Every row gives one point. Each copy is the shape, with its points in the same order, stretched, turned, moved and blurred by noise. Say if it was mirrored as well.

Shape (8 x 2):
0: -61 -52
1:  35 -12
2:  -9  12
3:  -2  29
4: -37  19
5: -22  37
6:  41  40
7: -31 -57
Copy 1 (8 x 2):
0: -46 -63
1:  45 -16
2:  -2   3
3:   9  18
4: -29  12
5: -16  23
6:  51  34
7: -16 -68
Copy 1 is: only turned
Copy 2 (8 x 2):
0: -87   5
1:  22 -56
2:  10   8
3:  30  14
4:  -5  42
5:  30  39
6:  73 -17
7: -71 -22
Copy 2 is: only turned

Shape (8 x 3):
0:  31 -41 -60
1: -44  56  46
2:  31  35  -5
3:  22 -53   6
4: -17   5  27
5:   6  45  40
6:   7  33  46
7: -47 -71 -13
Copy 1 (8 x 3):
0:  33   2 -74
1: -59 -36  16
2: -22  11 -10
3:  64 -10  -8
4:   7 -30  30
5: -25   9  23
6: -15   1  27
7:  48 -78 -17
Copy 1 is: only turned
Copy 2 (8 x 3):
0:  46  12 -53
1: -69  33  72
2:  29  44  34
3:  15 -29 -14
4: -33  -1  27
5:  -6  25  61
6:  -3  13  49
7: -51 -25 -60
Copy 2 is: only turned

Shape (9 x 4):
0: -33  34  14 -53
1: -74  32  22 -33
2:  29 -20 -56 -24
3:  27 -38  -1  12
4:  31  -2  34 -30
5:  23  37  38 -31
6: -34  31  11  14
7:  21 -30 -22  15
8:  -7 -13 -49 -48
Copy 1 (9 x 4):
0:  -38  -24  -20  -98
1:  -27  -62  -13 -105
2:    9   21  -49    8
3:    4   22   23   25
4:  -38   42   35  -42
5:  -31   35   28  -82
6:   13  -32    8  -69
7:   17   13    3   19
8:   -7  -11  -61  -21
Copy 1 is: mirrored
Copy 2 (9 x 4):
0: -38  24 -40 -60
1: -70  -2 -65 -39
2:  84  22 -30   0
3:  52 -38  10  11
4:  13 -16  31 -49
5: -26  16  33 -53
6: -54  -2 -21   8
7:  48 -19   1  20
8:  58  21 -60 -29
Copy 2 is: only turned

Shape (12 x 6):
0:  30 -26  15 -23 -29  58
1:   6 -35  51  15  -3   0
2:  44 -37  37 -82 -30  63
3: -20  53  27  16  32 -27
4:  -4  47  31 -10 -28 -67
5:  -9  24 -11  15 -12 -39
6: -35  -7 -35 -41 -39  36
7:   3 -50 -33 -96 -13  38
8:  -9  -8  10  -1   3  25
9:  50  -9  10   1  -6  24
10: -59   9  -3   6  -6   1
11: -27  44  10   5 -16 -16
Copy 1 (12 x 6):
0: -22 -18 -16  33  46  63
1:  -7  16  24  45  -7  39
2: -29 -67   7  53  42 109
3:  49 -20  22 -15   2 -17
4:  64 -54  -6   1 -49   7
5:  23 -10 -17 -14 -14 -23
6: -29 -29 -29 -66  31  52
7: -67 -80  -4 -12  31  63
8: -11  -7   7  -2  27  32
9:  -5 -12 -12  53  33  10
10:  -2   8   6 -64   7  20
11:  41 -19  -5 -39  -2  11
Copy 1 is: only turned
Copy 2 (12 x 6):
0:  67  44  21 -32 -18  29
1:  39  21  -3  47  -5   9
2: 132   0  36 -48 -15  47
3:  11 -17 -34  20  40 -51
4:  15 -36  42  46  81 -13
5: -19  -6  14  14  37  -1
6:  23  -2  59 -75 -50  21
7:  83 -46  34 -98 -54  67
8:  29  15  -7 -17 -22  -2
9:  44  37 -15  -7  26  23
10:  -7  -5  18 -12 -36 -23
11:   2  -2  24   3  25 -29
Copy 2 is: mirrored
Copy 3 (12 x 6):
0:   10  -42  -26    3 -100    7
1:   27   34   47   15  -84    6
2:   34  -71  -23   -2 -127  -49
3:  -12   49   62  -54   23   -5
4:   83   32   37  -53   29  -31
5:   30   16   16   -9   22   -2
6:   -9  -15  -88   24  -32  -26
7:   -3  -74  -49   63  -65  -83
8:  -17   11    5    6  -52    2
9:   20  -42   26  -10  -64   14
10:  -21   57  -24    9   -7   -2
11:   19   36   -5  -39   11    0
Copy 3 is: only turned

Shape (11 x 8):
0: -38  24 -32 -30 -73 -29 -43  -5
1:  43 -32 -52  11 -50 -15 -15 -42
2:  63  28  63 -47  24 -48  57  -4
3: -40  47  40  -1 -40  -2  64 -12
4:  11 -73  -1 -19  10  52 -23  31
5: -16 -45   2 -20 -67  51  55 -20
6:  30 -13  33   7 -59  20 -28 -27
7:  39  38  18  45 -16  60 -42  59
8:   8  30 -26 -30  35 -12 -17 -41
9: -41  -6   8 -51  32  44  27  -2
10: -36  -9 -44  39   1 -27 -27 -22
Copy 1 (11 x 8):
0:  22  27 -23 -57  39 -35 -50  23
1:  27 -22 -48  23 -15 -55 -21  45
2:  45   5   9 -22 -49 -18  80 -70
3:  -4  38  20 -64   1 -20  55  30
4: -11 -67  13 -13 -38  37 -66   2
5: -21 -21   5 -57 -54 -37 -11  65
6:  48 -34 -30 -46 -21  24 -20  51
7:  21   9 -27 -11  -9 130 -51  18
8: -13 -25 -45  -1  34 -23  24 -45
9: -56 -37  12 -48  -2   2   7 -30
10:  -7 -12  -2  27  55 -35  -6  32
Copy 1 is: mirrored
Copy 2 (11 x 8):
0:  -51    5  -18    7    7  -69  -49   16
1:   -3  -56   -4   40   11 -104   22   27
2:  101  -27   54   66  -46   38  -48   -4
3:  -18   42   87   14  -56    1  -31   10
4:  -19  -84    5  -22   -7   35   23  -23
5:  -29  -54   72  -17  -70  -41   -3   12
6:  -31  -61   32   76  -30  -23   -9   27
7:  -26   -8   30   25   -1   69   30   52
8:   20   -6   18   15   57  -31  -12  -21
9:   -3  -21   52  -46    1   28  -22  -44
10:  -44   25  -24    8   36  -50   34  -30
Copy 2 is: mirrored
Copy 3 (11 x 8):
0: -21  32   4 -31 -53  49  38 -21
1:  51 -41 -11 -11 -54  62  19   0
2:   9 -56 -22 -75  25 -37  43  48
3: -34  30 -37   0  51  -3  91   6
4:  24 -60  46  -2  13  28 -36 -37
5:  12 -21   3  -3  52  67  78 -36
6:  38  -5  38  -2  -3  17  51   9
7:  16  47  32  31  44 -14 -31  64
8:  26   3 -38 -27 -20 -20 -10 -14
9:  -2  -2 -17 -22  53  -5   8 -51
10:  -6 -15 -30  33 -53   8 -10 -22
Copy 3 is: only turned

Shape (15 x 11):
0:  31  11 -13   0 -23 -30  42  56  -1 -34  42
1: -18  31  -1 -33 -45  82 -38  69 -49  10 -51
2:  -9  -3  70 -12  17 -46 -12   3  57  25 -23
3:  12 -45  66  32  23 -54  14  -3  32 -25  26
4: -15  30 -68  25 -16  65 -10  72 -33   2 -18
5: -25  -8  12 -39  -4  -2 -35 -56  -6   8 -24
6:   9 -63  67   7 -12 -62 -20  -1  -6   5 -18
7: -26 -24  65 -11 -36 -14 -18 -51   6  76 -18
8:  39  48   8  46  -7  21  59  72 -25 -58  61
9: -68  53 -24  17 -52  34   1  42 -47 -32 -31
10:  -2 -12  27  28  -4  23  24  11  12 -65  45
11:  21  15  13  64  31  -7  40  16  -4 -16  28
12:  16  23 -13  34 -73  34  -2   0   9 -54 -33
13: -10   7  14 -31   3  25  29  24 -40  23 -73
14:   3 -40  14  13 -28   4  65  62  27 -31  18
Copy 1 (15 x 11):
0:    3   55    9  -27   10  -44  -10   56   27   -3  -31
1:    0   83  -40   16  -16   66  -33  -31    4 -112 -105
2:    9  -26    7  -11  -39  -42   -6  -62    9   -2   41
3:   21  -69   36  -27   -4  -60   31    5  -19   15   34
4:  -53   47  -60   -9   19   43  -56   29   11  -52 -112
5:   14    0   -7   16  -10   70   -1  -51  -26    7   40
6:   55  -52   40  -29    6    1   33  -41   10  -13   15
7:   28  -49    6   27  -47   57   42  -52   47  -14   24
8:  -14   44  -10   18   10  -73   27  106  -12  -37  -61
9:   32   54  -89  -28  -32   53  -34   33  -11  -78  -56
10:  -15  -11   14  -24   -9  -36   25   55  -48  -29  -10
11:  -23  -31  -20    9   10  -48   23   49   -9   24  -25
12:   -9   57  -17  -66    9   30   57   33  -11  -27  -46
13:   24   20   -9   27  -52   52  -19  -64    6  -18  -84
14:  -12   -3   37  -61  -46  -48    1   45   24  -29  -70
Copy 1 is: only turned
Copy 2 (15 x 11):
0:  -31  -70   13    9  -25   63    6  -14  -20   44  -10
1:   52   36   76  -34    1  -22   -5   48   47   51   29
2:  -55    4  -41   19   58   22   37   -4   55   18  -56
3:  -61  -50  -53   32   47   38   63  -37   -9   -7   -9
4:   33   27   42    6  -34    8  -17   55  -25   38   33
5:   -9   74    0  -29    0  -26   20  -17   32  -39   16
6:  -18   -7  -38  -11   44   44   81   -7   31  -23  -19
7:   39   51    3    9   61  -19   14   -5   47  -56  -46
8:  -17 -107   35   27  -31    2  -24  -13  -35   57   30
9:   13    7   53  -55  -18  -48  -34   45  -49   23   16
10:  -42  -49   18    9   -1  -10   43  -42  -37    9   25
11:  -14  -41  -33   38   -4  -10    0   -6  -26    1    9
12:   -4   -1   69  -34  -37  -39   32   42   18   -2  -16
13:   78   27  -23  -37    0  -19   14   10   38   45   -4
14:    1  -60   10   26   15   48   58  -28  -43   52  -40
Copy 2 is: only turned
